Each point is reached from the start by the listed moves, each made 0, 1 or 2 times, or once backwards (-1), plus a little noise. Is the number of moves made odd or even? Then give how often each move was made.
In the rows, zero is written as 128.

Moves:
(1): [152  94]
(2): [177 166]
Start: [140 117]
Points:
[ 67 114] => even (-1, -1)
[115 148] => odd (-1, 0)

Moves:
(1): [128 116 144 103 140 105 118 131]
(2): [105 114 132 108 122 130 128 116]
(3): [138 145 147 114 124 120 154 122]
(4): [118 166 100 133 140 131 115 131]
(5): [122 158 114 121 114 119 169 166]
(6): [132 133 124 112 115 123 110 133]
(7): [111 111 110 160 114 113 111 132]
(8): [131 137 146 133 124 126 120 145]
Start: [130 126 142 129 119 137 124 129]
Points:
[122   8 206  55 176 129  92  63] => odd (2, 1, -1, -1, -1, -1, -1, -1)
[ 71  18 162 103 110 108 136  87] => odd (1, 2, 0, -1, 0, -1, 1, -1)
[116 118  72 175  35  82 123 238] => odd (0, -1, -1, -1, 2, 2, 2, 0)

Moves:
(1): [129 134 149 139 147 113 117 132 133 122 139 143]
(2): [114 122 147 130 108 115 129 115 124 101 124 124]
(3): [135 110 135 105  98 130 124 122 143 157 138 130]
(4): [128 132 149 144  97 133 157 106 130 119 175 122]
(5): [144 118 142 121 142 127 127 132 130 108 135 124]
(6): [133 145 139 125 140 131 133 129 115 141 112 134]
(7): [115 127 126 118 136 103 112 138 138 133 135  99]
(8): [160 143 123 126 110 119 132 114 145 102 131 113]
(9): [124  90 139 149 135  80 125 114 150 155 139  97]
(10): [105 126 145 145 137 142 113 140 142 152 113 131]
(11): [125 118 134 135 131 120 116 103 131 126 145 128]
(12): [138 134 114 123 139 152 147 119 147 113 130 155]
Start: [139 124 129 108 121 139 130 132 105  96 114 113]
Points:
[138 124 212  88 155  73  68 153  94  55  34  50] => odd (0, 2, 0, -1, 2, 2, 1, 1, 0, 1, 0, -1)
[156 116 228 131 127  87  87 142 123  36 119  81] => odd (1, 1, 0, 0, 2, 0, 0, 1, 0, 1, 0, -1)
[193 125 196  36  37  55 141 114 144  69 199  48] => even (1, 1, 2, 1, 1, 1, 2, 1, 0, -1, -1, 0)
[214  83 160 120  65 153 240  50 125  30 233  96] => odd (-1, 0, 0, 2, 2, 0, -1, 0, 1, -1, 0, 1)
[144 155  98  56 170 161 128 169 157 137  56 169] => odd (1, 0, 1, -1, -1, 1, 1, 0, 0, 0, -1, 2)

Moves:
(1): [128 116 128 123 123 140 126 127 129 133 122 124 122 126 130 138 114 120
 132 140 139 133 123]
(2): [130 121 117 131 121 117 140 137 119 122 121 126 124 123 122 142 145 129
 126 122 115 129 119]
(3): [124 122 133 124 136 124 128 143 127 122 135 121 136 135 130 130 134 131
 129 132 125 137 123]
(4): [117 137 124 128 122 126 127 132 136 129 139 141 126 128 130 127 116 131
 138 134 129 124 124]
(5): [135 137 121 140 122 138 134 124 126 146 117 132 124 130 115 127 104 123
 141 102 124 126 116]
(6): [124 128 125 119 135 120 127 138 120 121 122 132 121 134 138 128 137 147
 138 132 119 128 125]
(7): [117 140 114 131 122 133 126 130 130 134 128 124 146 125 124 132 119 129
 133 125 137 115 129]
(8): [125 122 116 131 121 118 125 127 147 126 130 135 121 140 135 125 145 123
 112 137 130 125 135]
(9): [137 135 137 119 118 121 119 132 127 116 131 118 146 122 140 142 139 130
 129 125 106 114 110]
(10): [138 121 135 117 130 130 124 130 135 124 121 140 114 131 119 119 114 144
 113 134 120 125 134]
(11): [137 125 133 124 138 143 128 125 143 119 139 132 128 130 127 121 123 122
 132 117 136 126 129]
(12): [116 134 123 133 113 123 133 122 141 144 123 150 117 143 118 132 126 117
 110 127 112 158 149]
(13): [122 140 147 129 138 142 117 128 123 131 127 115  99 113 134 159 114 133
 137 143 126 127 147]
(14): [136 128 139 122 133 133 148 136 107 120 132 116 140 131 141 125 135 129
 129 120 117 127 130]
(15): [111 117 128 128 125 126 121 127 129 127 128 131 119 137 120 125 141 115
 123 139 123 124 131]
(16): [136 109 140 113 127 141 112 142 129 118 127 117 110 130 131 137 132 139
 123 141 141 133 122]
(17): [131 143 136 135 121 131 128 125 133 119 124 133 129 143 128 117 123 126
 132 130 117 129 134]
(18): [124 130 132 128 134 144 140 124 139 133 125 145 121 137 119 132 122 129
 122 130 128 135 122]
(19): [131 140 140 122 117 114 133 116 102 141 110 108 133 133 117 156 124 113
 129 121 141 130 130]
(20): [132 129 133 132 121 125 131 129 140 133 125 132 127 118 127 129 134 127
 140 128 126 122 128]
Start: [134 122 116 132 104 106 118 136 114 104 122 140 139 125 119 126 118 146
 137 123 135 129 107]
Points:
[162 153 102 135  34  45 131  92 155 196  53 199 153 129  58 130  76 136
  92  74  90 165 122] => odd (0, -1, 0, -1, 1, 0, 0, 0, 1, 2, -1, 2, -1, -1, -1, -1, -1, 0, 1, 2)
[ 82  77 146  69 111  87 107 171 119 109 148 151  61 240 133 171 161 117
 103 164 186 228 151] => even (0, -1, 2, 2, 0, 2, -1, 2, -1, -1, 2, 2, 0, 1, 1, 2, -1, 0, 2, -1)
[158  42  98  77  84  99 142 194   7  71  58  84 107 153 109 137 160 174
 159 115 151  91  62] => even (1, 2, -1, 0, 1, 2, 1, 0, -1, 1, 0, -1, -1, 2, 2, 2, 0, -1, 1, 0)
